Rows are points. Examples show where two turns around zero, p and q, send a point. Where does a point land after both, in the order given? Backwards means that the second turn is done in reverse. Each puzzle has new turns, and all numbers are rounded.
In the rows, 128 means zero.

Turn p:
[112 141] -> [107 130]
[185 118] -> [181 151]
[124 116] -> [131 116]
[114 127] -> [117 119]
[105 138] -> [103 123]
Turn q:
[109 129] -> [124 147]
[130 115] -> [116 122]
[184 145] -> [160  79]
[111 121] -> [117 142]
[106 130] -> [124 150]
Where do these land?
q, then p: [158 134] -> [155 113]
p, then q: [100 122] -> [103 141]
q, then p: [ 87 137] -> [102 161]
p, then q: [160 115] -> [144  98]
p, then q: [134 130] -> [134 126]

Turn p:
[108 109 146 147] -> [147 152 125 150]
[126 137 150 155] -> [158 124 141 143]
[143 135  84 108] -> [ 94 103 106 109]
[118 143 101  89] -> [107 128 110  85]
[146 116 160 141] -> [133 133 159 153]
Turn q:
[140 142 126 120] -> [136 118 142 135]
[133 116 120 115] -> [140 127 130 112]
[109 143 137 115] -> [124 149 144 138]
[132  69 113 141] -> [131 123  86  83]
[109 173 164 119] -> [101 147 166 163]
[123 163 110 144] -> [141 127 124 169]
[150  90 127 143] -> [122 104 103  98]
Where do these land?
p, then q backwards: [158 167  97 106] -> [176  97 153 133]
q, then p: [140 136 151 130] -> [140 152 126 135]
q, then p: [121  92 140 161] -> [116 135  85 105]
q, then p: [ 95 128 132  83] -> [148 114 166  95]
p, then q: [126 137 123 151] -> [132 110 114 118]
q, then p: [128 108 126 137] -> [114 129 115 117]

Turn p:
[103 131 119 137 153 146 131 127] -> [119 150 140 150 123 117 120 146]
[110 171 149 117 154 142 134 120] -> [133 138 166 121 106 141 117 164]
[124 122 114 112 100  60 143  99] -> [149 152 132  86 133 124 162  74]
[140 111 127 130 103 141 147 113] -> [122 116 128 140 151 144 151 116]
[106 122 129 110 122 122 114 127] -> [120 136 130 129 103 131 127 109]
[118 119 147 126 107 134 120 103] -> [113 121 129 129 112 142 159 123]
[146 127 113 178 111 140 124 172] -> [157  96  96 160 145  97 122 141]
[149 147 122 108 124 145 141 168] -> [149 101 137 136 140 142  87 126]
[156 114 121 110 215 146 111 106] -> [ 64 160 127  99 151 123  83 168]
[142 131 110 136 115 126 112 101] -> [112 113 136 116 137 106 148 120]
[114 115 155 144 104 107 130 173] -> [170 124  87 143 105 139 130 120]
Turn q:
[138 155 120 141 104 124 144 155] -> [118 120 123 138 158 114 157 148]
[156 164 132 111 135 100 140 118] -> [161 114  97 129 122 133 158 144]
[146 108 143 123 153 154 147 107] -> [129 144 114  99 112 128 132  90]
[ 93 165 104 122 125 127 110 130] -> [153 108 170 137 137 125 129 151]
[165  93 112 101 132 112 106 124] -> [118 151 110 152  75 135 130 132]
[146 150 137 121 156 115 137 100] -> [163 111 104 114 112 130 139 119]
[134 102 111 129  90 111 117  99] -> [137 160 116 162 122 106 101 135]
[112 148 136 150 143 156 139 153] -> [111 104 150 101 152 125 141 119]
[ 93 109 123 151 155 126  91  99] -> [136 104 152 129 106 123  73 110]
[136  92 163 134  95 167 118 167] -> [ 63 165 129 101 142 129 116 142]
[ 89 123 128 124 118 116 160 156] -> [121 129 144 147 171 160 132 120]
Where do these land?
q, then p: [138  80 126 142 155 135 114 115] -> [111 117 144 128 101 112 168 106]
q, then p: [121 145 126 136 153 124 127 134] -> [112 133 112 134 138 146 134 120]
p, then q: [143 136 145 147  70 147 150 104] -> [105 149 105 117 142 133 139  67]
q, then p backwards: [150 145 135 135 106  99 139 148] -> [144 105 142 166 130 144 130 128]
p, then q backwards: [111 140 135 119 137 125  90 103] -> [151 120 122 125 141 157  98 140]
q, then p: [149 132 136  72 149 134 150 106] -> [134  90 170 127 166 148 128 123]
p, then q: [137 117 137 134 150 150 115 219] -> [ 83 110 151 163  81  79 110 155]
q, then p: [119  90 127 119 131 116 150 127] -> [112 121 153 137 127 109 147 151]
p, then q: [127 141 113 131 122 135 133 121] -> [125 122 111 122 131 138 120 124]
q, then p: [137 143  99 144  84 104 102 109] -> [167 124  85 112 129  92 121 131]
q, then p: [ 77 139 130 129 151 139 137 121] -> [ 89 123 115 111 126 159 129 151]

Turn p:
[159 100 102 118 114 128 116 154 125 121 125] -> [132 102 115 149 137 122 145 127 132 136  85]
[ 81  94 144 117 143 129 141 147 128 111 143] -> [118 128 101 158  98 125 108 103 108 101 144]
[ 96 107 159 111 148 132  97 131 156 143 151] -> [144 140 119 119  88 143 132  76 111 117 136]
[153 143 113 144 160 104 126 127 114 120 113] -> [113 104 144 111 154 106 144 131 147 113 135]
[140 140 113 108 100 143 115 150 148 214 114] -> [157  94 155  97  90 155 113 136 124 184  93]
[141 140 114 107 119 113 140 147 160 109 117] -> [135 102 108 131 136 162 142 150 138 114 124]
[117 133 105 140 128 147 114 123 135 114 115] -> [124 139 138 145 116 129 140 134 159 129 128]
[135 142 114 112 166 118 147  83  78 115 123] -> [133 121 140 130 155  73 144 146 121 129 180]
[155 148 175 137  97 136 142 135  69 113 109] -> [133 142 150 144 200 124  80 129 115 140 125]
[146 128 130 182 159 118 147  90 156 126 103] -> [ 99 145 109  76 138 108 129 135 178 122 144]
[138 126 108 116 120 150 122 141 158 120 159] -> [117 129 113 143 114 157 163 127 121 144 115]
[109 137 123 127 115 123 139 144  97 126 149] -> [114 127 146 151 126 124 116 141  96 120 127]
[ 94 126 163 146  95 124 117  92 139 133 142] -> [144 191 128 111 111 134 107 129 114 115 126]
Turn q:
[154 126 115 137  99 144  97 132 130  97 162] -> [148 161 100 137 150 108 129 143 112  95 143]
[120 133 133 139 127 136  88 101 150 159 133] -> [114 153 141 136 102 110  91 112 110 119 130]
[138 155 156 107 123 156 143 146 160 122 168] -> [140 160 111 167 140 117 148 131 106 165 104]
[128  86  86 133 139 119 127 120 139 166 113] -> [129  79 150 139 103 112 107 123 126 113 160]
[108 107 144 148 103 101 182 125  90 138  88] -> [ 76  97 142 103 139 167 157 127 157 139 158]
[117 144 111 117  95  97 135 145 145 122 114] -> [147 143 131 127 109 152 137 149 145 144 161]
[146 112 116 115 120 155 116 122 124 114 125] -> [133 129 127 131 130  98 144 140 128 101 124]
[ 98 137  74 144 150 115 126 135 138 123 127] -> [171 113 148 140 126 151 101 111 150 114 140]
[110 145 183 129 164 151 115 171 166 157 106] -> [106 133  94 157  85 123 109 104 152 172  79]
[110 115 121 119 166 120 139 103  98  82 129] -> [152 108 143  92 146 146 153 101 126 101 102]
[132 145 141 109 123 128 138 103  68 153 148] -> [106 133 158  87 173 108 124 133 118 152 124]
[143 116 146 130 146 119 104 128 122 108 144] -> [135 129  98 108 130 123 124 120 106 115 113]
[160 143 137 137 108 123 154 133 135 122 110] -> [110 129 121 140 130 150 141 169 127 132 127]
Where do these land?
p, then q: [160 119 145 164 135 106 111  88 129 112 111] -> [171 123 145 120  99 154 133 142 113 148  95]
p, then q: [117  89 108 107 186 108 114 156 126 135 141] -> [117 113 145 107 133 146 168 116 102  95 178]
q, then p: [103 136 163 137 123 122 140 118 108 132  96] -> [150 141 120 135  93 150 111 133 131 138 158]
q, then p backwards: [109 119 146  98 135 115 145 169 125 157 178] -> [168 105 143  94 147 173 139 112 111 154 129]
p, then q backwards: [114  88 155 147  97 125 140 109  93 110 130] -> [147 149 135 141 125 162  80 130 136 136 164]
q, then p: [120 158 108 182 113 136 111 119 140 115 122] -> [109 160 152 145 138 159 153 110 158 121 137]
p, then q: [144 124 128 108 144 140 153 132 166  90 143] -> [153 107 155 168 158 125 130 113 135 114 136]
p, then q: [138 134 147 122 155 151 107 121 122 120 132] -> [118 129 153 133 137 136 123 118  93 133 115]
q, then p: [128 165  84 122 105 116 105 101 125 131 110] -> [133 132 140 131 162 181 133  96 112 120 121]
q, then p: [140 144 108 117 114 137 152 173 120 127 132] -> [ 94  97 118 101 114 138 136 116 135 136 113]
q, then p: [121 104 121 113 145 134 161 128 110 159 138] -> [133 129 102 104 112  95 111 106 111 124 128]
p, then q backwards: [141 155 124 118  85 146  96 124 173 147 102] -> [106 183 119 109 146 100 147 143 133  96 103]
